Each row of a before or after table is a point. The points were changed in one or more steps. Then noise was added and the rows were shuffled. The steps act on columns, c1 being the first. What was done? A step turns or swaps two columns, mirrors them in a line or flattens them onto one, adds a multiple of one to another, or multiplies or shifts one. Angles are multiples of 10 degrees, from the lower column toward the higher: turns from -170 to 170, lines from 10 to 170 but not 90. Use the fewest steps. Two steps may share a column if one is a turn and the other turns, adds or multiplies; they go together, in the order done. Otherwise the lowest column goes first.

Before, 8 rows:
[[  8  22  15]
 [-46  -7  -8]
 [-42 -12  35]
 [ 30  14 -71]
 [ 25 -84  54]
 [ 22 -46 -66]
 [ 52  24 -21]
 [-28  28 -40]]
After:
[[ 35 -11 -73]
 [-41  17  35]
 [ 56 -16 -19]
 [-40  26  -9]
 [-36 -80  55]
 [ 22  12  16]
 [ -2  37 -39]
 [-12 -45 -63]]
Steps: turn c1 and c2 by -40 degrees

Before:
[[ 30  -5  23 -35]
 [ 24 -25 -51  28]
 [-20  15  17  -6]
 [-93  -7  58 -34]
 [-45 -45   1  41]
 [ 30 -56 -25  17]
 [ 57  10  85 -39]
 [-61 -14  25  19]]
After:
[[-23 -57 -46 -28]
 [ 18  15  -1  12]
 [-40  -5   2  23]
 [ 76  -8  37  63]
 [-67  11  64  17]
 [-12 -24 -69 -35]
 [ 56 -45 -21 -24]
 [ 64 -13   4   3]]
Steps: turn c1 and c4 by -160 degrees; shift c3 by -20

Before (10 x 8):
[[  0  22  45   4  11   7  12 -67]
 [ 25  55  18   9 -21  48  15 -13]
 [-43  32  52  -3 -59 -14  12  26]
 [-66 -26  27  47  64  58  86 -47]
 [-53  76   6   1 -35 -16  27 -16]
 [-65   9 -18 -25  -3  10 -12  16]
 [ -5 -11 -29  26  74  -8 -59  37]
 [ 19 -40 -46  30  20   3 -22 -15]
 [-12  15  34 -32  20  28  66 -35]
 [ 57 -11 -70  25  45 -57 -50  58]]
After, 10 rows:
[[ -16    5   19    8  -21   62   59   24]
 [  53    1    5   -1  -37  -11   81  -12]
 [ -14   51  -29   26   73  -29  -30  -36]
 [  35   -4   46    4   12   37   25   57]
 [  26  -57   35  -33   20   50   37   26]
 [  50   14  -20  -25   -2   -4    4  -48]
 [  79  -90   26   48   63   76    4    8]
 [ -10    7  -47   30   20  -29  -45   22]
 [  25   -1   54   -4  -59   22   35  -43]
 [ -78   45  -70   25   44 -105  -30  -22]]
Steps: turn c1 and c8 by 150 degrees; turn c2 and c7 by 70 degrees; add 0.7 times c3 to c6

Before:
[[  -1  -14 -110   -1    2   47  -71   38   46  -24  -49]
 [  10   12   17   32  -16  -12  -17  -46  -27  -22   60]
 [  27   -1   23  -79  -20   28  -12    0  -19  -34    7]
 [ -73   93  -32  -23   47   29   -4   28   30   19  -77]
 [ -20   37 -100  -42  -29   29  -14   12   49  -13  -21]
 [ -20   23   36   46    6  -53   31   -6   10  -44  -40]
 [  -5    7  -66  -44   33   -6   58   -4  -68   34   59]
 [   0   -2  -79  -25   17   29   16   41   -4   -7   93]
 [  18   56   -6  -34   -3  -51  -26   11  -25  -72  -12]
 [   8   -6   13   38  -67  -32  -46   22   -8  -10   25]
 [   4   -1  -53  -84   32  -39    2   -6  -10   21   96]]
After, 11 rows:
[[-20  38 -90 -44  30  29 -15   5  48 -46 -20]
 [ 10  12  24  31  17 -12 -16 -18 -27 -14  60]
 [ 17  55  19 -34   4 -53 -27   4 -26 -70 -13]
 [  8  -7  15  36  69 -31 -46   8  -8  -4  25]
 [ 26   0  34 -78  19  27 -12   0 -19 -23   7]
 [ -6   7 -73 -43 -32  -6  58  -3 -70   9  57]
 [  0 -14 -94  -1  -1  49 -70  16  45 -62 -48]
 [-21  22  49  45  -7 -53  29  -2  10 -29 -39]
 [  0  -2 -71 -26 -17  29  16  15  -5 -32  93]
 [  5  -2 -58 -84 -31 -40   2  -3  -9   3  96]
 [-74  94 -38 -24 -47  28  -5  12  30   7 -76]]
Steps: turn c3 and c10 by 20 degrees; multiply c5 by -1; multiply c8 by 0.4

Before, 12 rows:
[[  62   10  -26  -50  -32   40   50   12  -34  -27   15   16  -53   19]
 [  75  -17   -9    5   -9   24   10   17  -40    1    6  -28   -2   58]
 [  20   48  -97    3  -38   15    1  -84   25  -15    9   15   17   44]
 [  44    2   12   37  -60   45   30   27  -36   -4    8   -7  -44   11]
 [  37   27  -57   -9  -17   70  -55  -72   21    8   43   -7  -35   51]
 [  63   43  -19  -11  -17    9   -5   32   -7  -36  -21  -24  -68   20]
 [   8   24  -85    8   17   46  -33  -66   38  -20    8   77   -1   41]
 [  35   25  -40    8   -3   46   -7 -102   74  -39   24   24  -19   75]
 [  -6  -11   18  -36  -37   17  -13  -81  -26   20  -60    3   75   -9]
 [ -45  -59  -25  -25  -20   29    1  -73  -31  -23  -64  -46   69  -26]
 [  79   28  -17    5   -3   76   43   23  -11   22  -22  -39  -43   22]
 [ -32  -73  -17  -44  -52   -1    2  -42   14   38  -66  -24   59  -13]]
After, 12 rows:
[[  -4   20   -2   81  -37    2  -12  -37  -25   22   58  -17   74    4]
 [  79  -24  -35  -25   -1  -38   43    4  -35    7   28  -74  -41   31]
 [  36  -26  -61  102   -3   25   -6    5   65  -71  -20  -45  -20   47]
 [ -33   82  -36   42  -53  -25    2  -43   23   39   55    2   60    6]
 [  75   17  -30  -15   -8  -27   11    5  -64  -28  -10  -22   -2   49]
 [ -46   71  -45   72  -17  -45    1  -25  -17   -7   54  -29   70  -35]
 [  62  -12  -44  -14  -32   17   50  -48  -52  -33  -12  -41  -52    4]
 [   8  -25 -106   65   16   77  -33    7   35  -38   -3  -48   -3   24]
 [  43   -2   -7  -27  -60   -8   29   36  -47   -8   -6  -45  -44    9]
 [  64  -40  -40  -32  -18  -25   -3  -11  -25  -41   30   -8  -67    1]
 [  36  -34  -78   71  -18   -9  -53   -8   10  -18  -40  -71  -36   49]
 [  21  -48 -117   83  -38   14    2    2   20  -33    0  -14   19   30]]
Steps: add -0.3 times c1 to c9; turn c2 and c11 by 170 degrees; shift c3 by -20; turn c4 and c8 by 90 degrees; turn c6 and c12 by -90 degrees; turn c10 and c14 by 30 degrees

Before (12 x 20):
[[  5 -89 -50   7 -34  51  31  25 -26   1   4 -49  -2 -36  29  -5  18  21
   61 -19]
 [-65   8  52 -15  54  70  24  77  26  18  31   6  29 -15  19 -37 -23 -46
   38 -18]
 [-42 -35 -46  67   3 -33 -18 -19 -69  -1  20  54 -54  33  -9 -13  11  34
   -5  69]
 [-15 -43  17 -62   9  64  31  71 -81 -10 -28 -32  23 -60  74  -8  16 -19
   19 -55]
 [ -8  -1  27  15  -9  41  28  66 -32  14   9 -50  29 -78  74  17  48 -19
  -23   2]
 [-55 -73 -18  66  41 -35  17 -39 -54   1 -21 -10 -45  43  10  33  -5  33
   43  72]
 [ 16 -23   5  15 -23  48  51  51 -32  30 -63  38  53 -38  49  42  33 -26
  -28 -12]
 [-56  26  29 -14 -45  17  47  27   8  14 -13  41  -2 -83  89  48  -6 -21
  -56 -10]
 [-23  11   9  31  14 -31  14 -17 -28  22   9  19 -89  38 -56  26 -11 -12
   10  59]
 [-84  28  26 -13  32 -40 -20 -15   7  24  39  50  15 -23 -54  52 -24 -32
  -38  57]
 [ -6 -90 -25  69 -33 -20  23  37 -68 -17 -20 -68 -18 -28   5 -47 -51   8
   39   1]
 [-32 -16  72 -41  53  76  20  13  17  81  68 -15  26   1  -1 -48 -64 -57
  -36 -15]]
After:
[[ 61 -14  90 -36 -24 -56  20  12  15  84  65 -17   1   0   7 -30 -64 -56
  -27 -13]
 [-32 -87  44   6  -8  59  23  28 -32   2   6 -49  10 -31  23  19  22  23
   65 -19]
 [ -2   0  47  12 -12 -17  26  67 -31  17   2 -52  29 -76  69  38  46 -19
  -25  -6]
 [ 50 -76 -32  67 -46  19  14 -41 -56   3 -22 -13  -2  42  -7  51  -7  26
   42  68]
 [ 15 -41  65 -62 -12   1  39  73 -81  -8 -27 -33  26 -61  73  16  18 -21
   22 -60]
 [-32 -89 -29  69  -6  17  24  39 -66 -12 -15 -75   2 -23   0 -28 -52   8
   37  -2]
 [-36  22  21 -12 -64 -31  45  24  11  13  -9  40  24 -83  78  69  -2 -19
  -51  -9]
 [ 45  35 -31  -7 -73 -35 -19 -15   4  20  36  43 -15 -27 -40  74 -26 -29
  -38  60]
 [ 62   5  79 -15 -57 -36  24  78  22  14  34   8  11 -14  26 -21 -15 -47
   41 -22]
 [ 16 -30 -44  71 -40  35 -20 -22 -71  -1  19  48 -10  32 -21  11  10  34
   -4  72]
 [ 15  21 -32  25 -16 -15   4 -15 -25  25  11  16 -29  35 -78  53 -12 -15
   14  62]
 [-28 -26  50  11  13   8  48  52 -34  27 -66  36  22 -37  65  65  31 -25
  -31  -9]]
Steps: mirror c1 and c5 in the line at 50 degrees; turn c3 and c6 by -80 degrees; flatten c13 and c15 onto the line at 70 degrees; shift c16 by 20
